Rows are points. The last column is the point's height on a tilted bowl or saddle (a function of degree 2), plus a little noise. Along how many of its main directions does it bend up, bend down or stay straight?
In the rows, zero is written as 128.

Points, 16 rows:
[[ 58 141 132 189]
 [166 122  89 150]
 [143  43 114 227]
 [185 156 141  85]
 [119 149 135 122]
 [ 76 127 199 150]
 [ 91 123 218 137]
 [143 144 191  99]
 [208 155  85 107]
 [ 69  53 158 214]
 [131 144 121 127]
 [136 230 106  82]
 [141 122 157 120]
 [ 64 135 191 161]
 [145 150 148 104]
 [ 85  83 188 163]]
Directions: 2 up, 0 down, 1 straight

Points:
[[112 124  74 174 133]
 [152 128 154 121 128]
 [139 114 224 173 218]
 [129 136 183 151 150]
 [ 83 164 121 186 153]
 [109 107 198 178 183]
 [132 195 123  53 141]
 [ 49 130 151  89 157]
 [ 77 146  99 153 134]
 [160  96  93 140 138]
 [154 104 213 161 202]
 [115 177 143 105 126]
 [ 93 117 173 132 141]
 [ 41  73 105 191 192]
 [ 37 121 108 168 173]
 [114 146  86 137 117]
 [199  74 111 117 188]
 [125 142 163  82 129]
 [149 221 179  46 185]
 [156 201 182 122 172]
 [107 161  58 108 136]
 [131  98 125  51 149]
 [114  81 102  66 154]
 [ 98 121 128 199 152]
 [167 200 217 149 234]]
Directions: 4 up, 0 down, 0 straight

Points:
[[155 129 113 112 147]
 [179 172 133 101 176]
 [133 114  91 206 175]
 [137 169 126 124 144]
 [127  96 173  96 108]
 [158 157 111  70 179]
 [116  83 135  74 130]
 [ 97  54 161 112 132]
 [ 96 136 156  39 173]
 [173 102  93 143 178]
 [ 67 134 137 193 116]
 [158  81  73 160 200]
 [ 69 165 165  84 165]
 [175 101 167  64 118]
 [ 86 141 120 152 123]
 [135 128 136 157 124]
 [133 142  85 110 169]
 [220  56 138  77 152]
 [114 106 125  96 129]
 [ 19 104 171 168 161]
 [ 97 100 109 111 140]
 [152  40  63  75 210]
 [ 57 173 153  51 218]
 [197  50 128 160 196]
 [ 11  99 203 147 194]]
Directions: 3 up, 0 down, 1 straight

Points, 41 rows:
[[114  88 121 113 137 152 147]
 [ 72  65 197  91 150 116 201]
 [162 142 157  61 215 145 206]
 [150 110 132  91 135 139 139]
 [160 153 110  67 135 145 148]
 [172 134 120 133 128 152 134]
 [106 171  85 118 134 100 152]
 [131 193 138  50  43 124 196]
 [185 155 126 122 173 141 158]
 [183 132 162 141 109 130 142]
 [ 79  93  93  90  81 112 170]
 [148 100 143 109 164 102 140]
 [217 101  90 125 113 100 120]
 [192 182 140 159 127 209 208]
 [ 33 160 125 109 176  92 186]
 [ 65  86 131 130 151 166 171]
 [130 157 175 114 155 100 156]
 [173 143  92 106 123 164 135]
 [158 185  97 131 136 141 150]
 [189  98 155 146 144 150 156]
 [116  66 130 181 187  97 157]
 [165  97 164  83 113  47 156]
 [106  71 132 159  94 170 168]
 [107 154 137 170 153 124 147]
 [118  91 146 131  99  74 149]
 [ 85 132 107 135 201 144 158]
 [126 166 142 133 102 136 151]
 [105 135 134 114 107 140 147]
 [204 164 214 143 129  83 188]
 [129 163  73  85 146 121 150]
 [124 154 170  97 155 110 158]
 [150 186 107 184 135 160 172]
 [ 96 125 141 131 186 179 172]
 [176 120 123  71 124 162 145]
 [ 93 197 109 154 159 149 176]
 [ 63 127  86   7 145 144 234]
 [104  67 114 133 148 189 177]
 [ 10 118 138 116 140 201 232]
 [167 169 131 135 157 111 148]
 [104  91  80 123  91 122 144]
 [104 130  62 172 110 103 151]]
Directions: 5 up, 0 down, 1 straight

Points:
[[169 108 100 150 157 154 125  86 128]
 [163 155 130 117  91 118 172  90 154]
 [186 104 105 202  63  95 108 212 128]
 [106 133 152 132 110 140 134  74 154]
 [129 134 119 126 157 118 149  85 146]
 [105 150 133 116  79 153 246 116 211]
 [ 83 139  57 111 145 143 123 162 184]
 [ 80 128 182 109 171 206  88  28 153]
 [149  84  92  47  98 141 195 147 174]
 [198 133 100 190 101 143 185  90 142]
 [ 74 114 146 182 170 155 131 167  97]
 [ 70 151 151 123  95 130 113 130 133]
 [102  57 157  84  72 151  95 128 154]
 [101 187 174 119 144 136 156 131 112]
 [124 142 137  55 187  85 149 107 135]
 [154  65 160 167 124 177 201 164  81]
 [112 126 118 118 128 146 141 166 134]
 [124 152  48 114 143 132 120 196 182]
 [103 104 126 120 120  87 141 125 149]
 [159 161  99 131 136 162 161 117 123]
 [130 100  69 137 142  96  49 133 176]
 [148 112 123 170 181 204 127  96  92]
 [141 111 139  88 164 135 115 126 115]
 [140 183 156 152 159 115 180 249 157]
 [172  63 158 133  93 137 157  93 140]
 [157 173 111 158 161 136 160  95 127]
 [123 109 130  76 110 115  99 145 149]
 [142 140  94 133 166 106 187 182 161]
 [173 132 126 184  83 170 130 142 123]
 [113  76 123 179 121 132 170 155 120]
 [157 150 109  99 172  83 130  85 137]
 [162 122 110 128 129 140 156 102 134]
 [119 141 103 123 122 167 105 156 135]
 [ 94 102 131 138 117 127  71 123 133]
 [182 135 202 100 189 128 146 126  82]
 [107  99 114 187  98 116 145 132 134]
 [ 96 107 137 198  56 145 140  84 151]
 [247 116 190  95 101 125  83 106 173]
 [156 151  11 200 161  94 171 136 223]
 [155  61 124 156  69 170 125 164  94]
 [ 82 170 132 104 125 131 115 158 129]
 [170 135 188 138 139  53 132 161 130]
 [194 147 203 129 142 112 178  82 157]
 [138 135  98  79 127 122 177  96 164]
 [ 76 103  51 155 153 118  59 129 202]
 [136 120 146  70 150  97  99 135 129]
 [125 117 125 116 152 161  84 126 118]
 [161 168 196  15  41 197 166 120 249]
 [167 131 191 112  88  92 106  98 150]
 [121  51  89 139 129 130 127 126 138]
 [121 158 169 141 139  95  61 176  89]
 [166 117 204  78  57 162 183 164 191]
 [126 113 136 114  89 131 147 134 141]
 [ 89  91  63 126 145 156 144 136 169]
 [128 132 127 151 121 111 140 131 133]
 [134 127 172 124 153 112  99 176  94]
 [ 80 104 191 143  73 112 148 149 127]
 [175 135 150 162  96 126 109 162 123]
 [157 145 213 131 179 110 168  87 124]
 [140 133 205 147 158 159 113 168  70]
 [109 115 161 156  93 109 116 115 127]
 [ 75  96  80 165 159 130  71 116 174]
 [ 74 175 122 176 154 137 139 130 138]
 [127 124 155 176 185 146 114 105 100]
 [178 127 126 103  78 101  87  84 154]
 [147 124 185 106 118 119 135  11 206]
 [149 160 138 125 157 142  37  70 125]
 [ 94 160 124 144 129 160  53 198 132]]
Directions: 5 up, 3 down, 0 straight

Points (62 x 9):
[[161  85  67 148 176 105 166 110  88]
 [136 148  44 174 156 101  79 134  77]
 [ 93  67 108  94 103 194 170 210  80]
 [107  84 143 179 103 189  34 225 111]
 [122  44 143  86 175 139  90 215 120]
 [123 125 134 123 162 141 144 103 128]
 [102 109 143 142  45  97 192 101  96]
 [126 140  85 104 150  99 191 162  91]
 [ 85 141 150 215 153 171 179 166 103]
 [108 159  54 151 102 109  82 114  86]
 [ 72 105 195 164  90 151 117 158 130]
 [127  99 146 185 128 134 214 135 118]
 [132 135 167 138  88 162 102 116 132]
 [158  70 125 167 155 126 116  54 104]
 [ 86 185 119 128 100 182 145 111  83]
 [139 130 133 169 105 197 137 249  71]
 [130 144 163 155 166 119  51  83 136]
 [106 194  76 143 146  91 201  99  74]
 [169  92 147 187 151 185 180 118 105]
 [112 100 102 158 125 151 131 139 125]
 [161 120 124  39 149 114 130 163  89]
 [144 162 118 126  49  89 157  93 100]
 [162 189 178  86 141 140 154  77 103]
 [126 174 120 147  96 107 104 181 116]
 [199  86 128 143 164 120 146  77  97]
 [ 44 175 138 142 109  88 110  74 104]
 [161 116 165  64 117  69 116 175 129]
 [ 88 125  90 139 167 130 175 162 111]
 [ 73  73 139 105 137 127  78 157 154]
 [137  99 168  92 125 118 134 125 144]
 [158 115 104 156 156 110 163 122 113]
 [121  88 174 146 165 112 136  26 110]
 [134  27 116  47 147  84 101 145 102]
 [145  66 166 122 169 129  94  92 137]
 [ 90 147 149 110  98 174 160  88 100]
 [172  91 130 156 138 150 166 136 117]
 [138 184 198 131  75 123 122  87 134]
 [156 109 158 182 158 120 183 150 121]
 [ 68 159  87 143 128 102 196  96  88]
 [ 99 152 128 127 185 121 104 100 122]
 [138 145 114 106  82 190 150 118  84]
 [114 119 117 136 213 132 131 101 114]
 [155 135 170 105 104 180  97 142 123]
 [163 142  72  76  90 135 151 120  69]
 [113 136 127 155 125  40 180 104 103]
 [116 114 144 135  98  92 217 146 112]
 [ 92 171 122 108 159 132 124 148 114]
 [198 119 117  95 157 170 121 187  77]
 [ 96  81  98 106 103 149 113 106 119]
 [113 143 175 176 200 189  44 113 106]
 [ 27 104 101 174 132 116  54 167 138]
 [162 174 100 109  65 158 140  53  58]
 [164 132  28 172  52  69 165 151   7]
 [105 120  65  86  80 162 184  90  60]
 [109 119 197  98  90 162 162  98 118]
 [240  45  97 197 167 127 139 105  24]
 [103  90  84 104 173 141  98 152 124]
 [101  60 144 138 144 197 203 161 112]
 [ 93 183 102  88 109 156 181  74  65]
 [125 112 106 146 171 156 156 148 121]
 [ 74  53  80 181 109 205  98 128  95]
 [ 55  30 127 170  98 193  67 128 114]]
Directions: 0 up, 6 down, 2 straight

Points, 71 rows:
[[ 87 150  80 164 169 145 102 168 217]
 [155 117 138 197  52 133 177 173 125]
 [101 159 175 123 119 163 134 133 144]
 [139 128 100 142 140 155 120 100 140]
 [178 162 116 120  97 190 119  78 159]
 [160 112 125 158 114 168 149 149 132]
 [125 106 147  78 131 109 117  99 131]
 [109 131  82 121 115 154 139 150 171]
 [ 80 107 125 112 133  83  70 175 190]
 [ 96 102  98  96 117 111 181 143 172]
 [121 138  94 128 163 128 137  86 155]
 [184 155  92 165 114 146 114 121 146]
 [141 154 144 180 142 157 167 162 148]
 [ 86 112 153 183 133 160  89 102 157]
 [184 125 138 142  98 164  98 100 130]
 [192 153 194 161 128 122  52 163 187]
 [135 131 141 115 168 109  72 156 169]
 [121 153 107 135 122 149 156  84 145]
 [117 158 132 139 162 156   7  80 249]
 [138 112 213 113 145 171 129 160 151]
 [140  77 111 129 173 144 128  80 139]
 [152 124 117 134 194 127  88 138 154]
 [191 153 123 101 145 135 102  84 145]
 [150 133 146  93 190 108 155 114 144]
 [171 120 222  99 132 127  94 195 147]
 [164  88 190 138 159 139 139  82 133]
 [114 173 159 146 160 157 134 117 157]
 [142 128 145 148 111 190 111 214 193]
 [105  72 105 115 117 145 100 147 162]
 [129 107 132 161 109  98 206 140 134]
 [ 75  80  79  69 141 178 129  96 227]
 [112 147 101  94  96 128 138 212 191]
 [148 135 144 140 178 175 159 125 136]
 [106 141 149 121 135 116 116 110 138]
 [ 24 146 127  78 128 147 109 134 224]
 [167  70  95  47 120 142 171 127 177]
 [112  79 148  82  97 155 117 113 131]
 [137 136 207 117 120 145  85 121 129]
 [112  97 123 130 133 119 168  91 137]
 [161 118 106 119 122 158 120 160 146]
 [171 187 127 170  91  92  99 177 182]
 [115 120 178  49 138 117 155  81 154]
 [207  98 125 119 120 155 129 184 144]
 [139 153  47 134  81 149 133 126 184]
 [128  73 126 140  87 134 161 190 146]
 [123 104 105 122  78 104 172 171 143]
 [181 164 141 165  82 146 146 140 131]
 [104 116 138 112 138 135 100 113 146]
 [155 211 149 103 143  48 166 160 199]
 [110 145 150 151  62 155  97 111 112]
 [ 81 109 193 174 199  58 138 127 203]
 [128 139 135 140 124 170 140 130 138]
 [132 117 103 136 129 121 197 167 157]
 [144  84 126 145 147 191 111 146 152]
 [ 83 201 139  88 183 152  84 133 240]
 [144 102 174 135 164 187  89 107 156]
 [142 187  76  84 103 135 123 162 204]
 [104  86 132  85 155 163 103 121 165]
 [173 146 129 146 135 128 122 124 130]
 [140 150 114 124 177 111 115 131 155]
 [156 116 191 113 130 163 118 178 143]
 [120 108 155 141  94 110 101 134 110]
 [146  89 184 119  87 126 142  99  94]
 [137 129  91 110 106  64  83  88 168]
 [170 121  76  86 143 158  93  84 168]
 [194  99 163 190 178 128 120 146 145]
 [230 134 187 159 115 170 138  52 152]
 [161 159 133 112  95 133 146 116 126]
 [114 171 114 137 161 121 126 128 168]
 [105 152 131 138 143 139  88  87 164]
 [155 175 110 112  76 125  86  80 156]]
Directions: 6 up, 1 down, 1 straight

Points:
[[197 130 125 150 141 128 103 112  99]
 [101 143 144 115 136 142 146 121 119]
 [111  87 101  85 110 134 184 115 142]
 [ 93 162 135  83 107 139 157 123 120]
 [103  91  79 168 103 137 136  98 125]
 [ 88  76 123 143 121 106 121 180 164]
 [112 150 115 194 143  95 181  81 104]
 [204 122 100 134  78 127 103  60  91]
 [132 132 147 143 158 162  89 132  90]
 [113 196 140 185 133  65 121  84 121]
 [ 87  43 135  70 107  43 132  74  25]
 [156 140 178 122 140  81 162  51  33]
 [134  97 119  76 140  64  85 104  63]
 [ 97 159 132 214 145 167  64 205  35]
 [100 127 192 115 127 164 124 181 131]
 [ 97 149 138 134 102  97 185 126 136]
 [ 96 169 167 105  47  94  90 128 157]
 [148 107  98 124 139 123 150  77 112]
 [ 92 134 196  71 148 100 174 137 101]
 [110 140 158  94 131 141 134  81 101]
 [129 195  86  98 160  62 136 181 133]
 [156 163 132 136 133 166 153  28  54]
 [ 64 155 145 141 121 113  78 141 129]
 [184  66 113 163 136 124 114  93 110]
 [143 112 144 143 147  77 129 158 128]
 [153 137 110 103 170 125  92  78  84]
 [103  21 121 150  15 138 120 119 151]
 [138 162 151 171  23 146 124 154 116]
 [165 169 122  83 116  97 184 114  76]
 [150 140 120  75  62 205 127  85  66]
 [146 105 156 175 129 150 149 213 143]
 [ 43 159 137  76 109 154 139  60 125]
 [ 99 193 131 149  35 162 123 135 114]
 [ 66 144 164 111 115 179 143 104 111]
 [101 121 154 117 188 115  66 115  73]
 [145 109  52 160 125 229 105 125  23]
 [172  80 150 116 152 122 109 143 141]
 [ 88 117  95 133 166 118 170 166 164]
 [124  69 128 114 125 122 162  94 128]
 [154  95 181 101 123 123 175 131 113]
 [144 132 205  27 178 162 113 168 139]
 [117  28 103  55 172 132 141 142 184]
 [124 124 116  89  83 185 215 162 105]
 [133 109 113  97 125  38 161  64  54]
 [ 95 149 113 143 173 156  48 113  53]
 [164 186 130  66  97 161 182 128  54]
 [155 204  79  78 110 126 125 166  93]
 [175 110 166  78 214 121 123 125 117]
 [119 148  60 125 107 124 120 111 117]
 [102  69 144 169 158 169 163 163 138]
 [159 162  94 117 170 161 116  98  86]
 [141 160 124  91  87 113 104 122 116]
 [157 120 137 152  79 154 106  99  98]
 [120  51 104 136 174  68 147 155 156]
 [157  93 165 186  97 148  49  70  36]
 [136  59 152 124 163  63 140 145 111]
 [111 177  71  99 121 119  52  97  76]
 [133 101  37 128 115  66 158 140 157]
 [110 210  92 175 135 169 131 170  52]
 [149 126  99  68 134  84 190  67  66]
 [132 139 123 133 133 168 109 119  95]
 [ 79  67 173 154 112  56 128 185 136]
 [135 186 139 143 111 164 136 149  81]
 [113 211 249  68 142  96 106  59  48]
 [151 142  74 149 156  45 139 110 113]
 [ 53 152 103 184 151 122 133 100 125]
 [147 157 140 146  69 169 104 109  87]
 [184 142  50 106 140 109  91 169 146]
 [101 169 129 163 105 134 143 151 123]
 [105  55 117 146 107  96 131 128 142]
 [190 106  94 160 129 109 120  84 105]
 [ 98 104 114 192 138  92 100 147 119]
 [ 97 121 156 170  93 202 100 164  65]]
Directions: 1 up, 3 down, 4 straight

Points:
[[ 68 169 140 104 137 196 127 191  83]
 [ 54 112  58 152 117  58 121 114  94]
 [221  88  74  68  93 165 144 146 201]
 [ 39 114 141 197 112 118 123 214 136]
 [ 98 141 171  86 100 117 132  85 135]
 [ 84 138  71 141 168  88  58 210 102]
 [130 147 137 152 173 180 168  98 144]
 [135  81 153 139 118 188 141  96 158]
 [135  94 129  47 178 179 231 123 157]
 [164  95 100 141 124  84 135  30 190]
 [180 153  78 153 104  95 168 213 132]
 [170 113  73  50 119 127 142 130 187]
 [126 161  92 153 200 134 179 178 125]
 [166 168 128 132 111 193 176 129 114]
 [195 187 106  65 146 132  89  48 187]
 [172 118  84 136 111 102 129 152 154]
 [114 153  38  70  96 166 167 244 103]
 [197 175 128  48 108 163 128 115 156]
 [145 101  99  77 162  95 107 156 132]
 [ 49  89 136  98  93 183 170 125 119]
 [184 127 121 129 173  63 139 114 129]
 [218 149 210 209 143  48 104  98 161]
 [178 138 170 124 100 139 100 139 156]
 [133 145 139 122 126 176  86  76 165]
 [ 89  95 162 156 146 136 108 150 119]
 [118  80 216  92  45 129 147 101 188]
 [161 133 117 142 119 141 138 140 142]
 [ 81 160 173 124 139  66 174 102  86]
 [158 123 184  76  97 151  86  89 195]
 [164  62 149  42  96 121 109 101 193]
 [144 168 123 143 154 220 180 209  75]
 [205 202 132 118 132 174 104 112 147]
 [204 143 176 149 199 144 103 139 141]
 [118  78 103  99 129 112 158 183 141]
 [ 86 127 157 123 219 184  96 114 127]
 [ 99 211  83 138 186 159 169 196  79]
 [140 169 116 208 143 108 145  89 140]
 [217 163 167 178 107  76 138 113 170]
 [164 117 101 159 137 150 153  55 185]
 [121 133 121 101 147  90 157 203  92]
 [134 110  83 143 107 168 136 118 151]
 [123 130  91 138 111  25 144 187 100]
 [122 196 169 147  93  90 165  60 140]
 [124 197 179 189 143 183 114  99 167]
 [109  92 199 164 182 146 104 198  96]
 [ 84 165 144 126 133 135 109 249  74]
 [125 118 111 149  51 122  67  99 147]
 [ 92 142  53 100 112  75 111  99  96]
 [ 65 115 156 120  87 152  98 100 134]
 [123  81 125 142 123 195 158 125 144]
 [120 182  78 122 175  72  46 105  60]
 [ 77 167 180 124 138  29 102 171   7]
 [186 160 206 126 171 192 124 149 133]
 [175  83  73  94 205 180  71 107 191]
 [ 93 110 173  66 124 171  90 127 130]
 [142  92  34 227 151 114 143 143 201]
 [196 127  82 167 138 169 161 221 139]
 [115 140 184 122 102  11 122  89  88]
 [217  84 143 120 212  64  47 142 103]
 [112 118 203 119  86 151  72 131 164]
 [ 85 114 185 107 175 144  55 132 123]]
Directions: 3 up, 3 down, 2 straight
